Rows are points. A path goes straight from each point to the next, and from the last back to the first. The post is the endless flat space through its rows: a point in 2 columns, a line in 3, a plane in 4, and so on, so that a path can go around it. How many times does the path go around the post? Going back the other way cancels.

Post, 2 rows:
[[-0.34 -0.37 -0.48]
 [ 0.24 -0.25 -0.03]]
Path:
[[ 0.10 -0.01 -0.09]
 [ 0.33 -0.23 -0.45]
 [ 0.14 -0.69 -0.71]
 [ 0.14 -0.42  0.09]
 [-0.38 -0.25  0.13]
 [-0.15 -0.21 -0.06]
 [ 0.38 -0.39  0.48]
 [-0.28 -0.60 -0.31]
 [-0.62 -0.35  0.00]
 [-0.10 -0.06 -0.01]
 [-0.06 -0.20 -0.37]
 [-0.30 -0.22 -0.59]
 [ 0.27  0.10  0.28]
 [-0.32 -0.35  0.06]
 [-0.34 -0.94 -0.68]
 [-0.20 -0.53 -0.72]
 [-0.29 -0.65 -0.44]
 [-0.46 -0.37 -0.08]
 [ 0.09 -0.29  0.27]
 [-0.08 -0.83 -0.11]
 [ 0.03 -0.53 -0.55]
 [-0.08 -0.14 -0.70]
 [-0.05  0.23 -0.09]
 [ 0.15  0.24  0.13]
 [ 0.91 -0.01  0.12]
 [ 0.13 -0.62 -0.46]
 [ 0.38 -0.43  0.42]
 [-0.44 -0.34  0.06]]
Times around: 1

Post, 5 rows:
[[-0.28  0.39 -0.23 -0.04 -0.11 -0.11]
 [ 0.05 -0.21 -0.34 -0.20 -0.11 -0.10]
 [ 0.36 -0.08 -0.14 -0.36  0.23  0.57]
 [-0.19 -0.28  0.60  0.13 -0.24  0.24]
 [ 0.42 -0.29 -0.02 -0.05 -0.20  0.11]]
Path, 28 rows:
[[-0.10  0.27 -0.10 -0.08 -0.12 -0.23]
 [ 0.33  0.08  0.34 -0.43  0.03  0.30]
 [ 0.81 -0.07 -0.64 -0.76  0.48  0.48]
 [-0.05 -0.46  0.45 -0.43 -0.38 -0.12]
 [-0.35  0.54 -0.12 -0.22  0.00  0.34]
 [ 0.87  0.38 -0.54 -0.25 -0.30 -0.07]
 [-0.49 -0.20  0.54 -0.25  0.12 -0.02]
 [ 0.58  0.30 -0.05  0.28 -0.07 -0.04]
 [ 0.99 -0.36 -0.40 -0.16  0.09  0.64]
 [-0.72 -0.21  0.45  0.11 -0.57  0.42]
 [-0.17  0.27 -0.79 -0.14  0.12  0.65]
 [ 0.84  0.59 -0.66 -0.04  0.36  0.29]
 [ 0.06 -0.22 -0.21 -0.42  0.33 -0.06]
 [ 0.27  0.10  0.29 -0.45 -0.09  0.14]
 [-0.19  1.21 -0.68 -0.15 -0.02  0.05]
 [ 0.24  0.36  0.18 -0.14 -0.28  0.45]
 [ 0.10  0.63 -0.37 -0.62  0.08 -0.06]
 [ 0.13  0.95 -0.99 -0.29  0.13 -0.45]
 [ 0.44 -0.38  0.16  0.11  0.19  0.55]
 [-0.13  0.33 -0.19  0.47 -0.15  0.44]
 [ 0.68 -0.45  0.19  0.08 -0.73  0.42]
 [-0.18  0.06 -0.27 -0.39 -0.12 -0.04]
 [-0.40 -0.39 -0.58 -0.44 -0.30 -0.12]
 [ 0.27  0.20 -0.11  0.35 -0.37  0.28]
 [-0.18 -0.90 -0.01 -0.04 -0.10  0.21]
 [ 0.53  0.04  0.48  0.11 -0.26  0.68]
 [-0.17  0.04  0.19 -0.61 -0.17  0.34]
 [ 0.06 -0.34  0.16 -0.39  0.07  0.18]]
Times around: 1
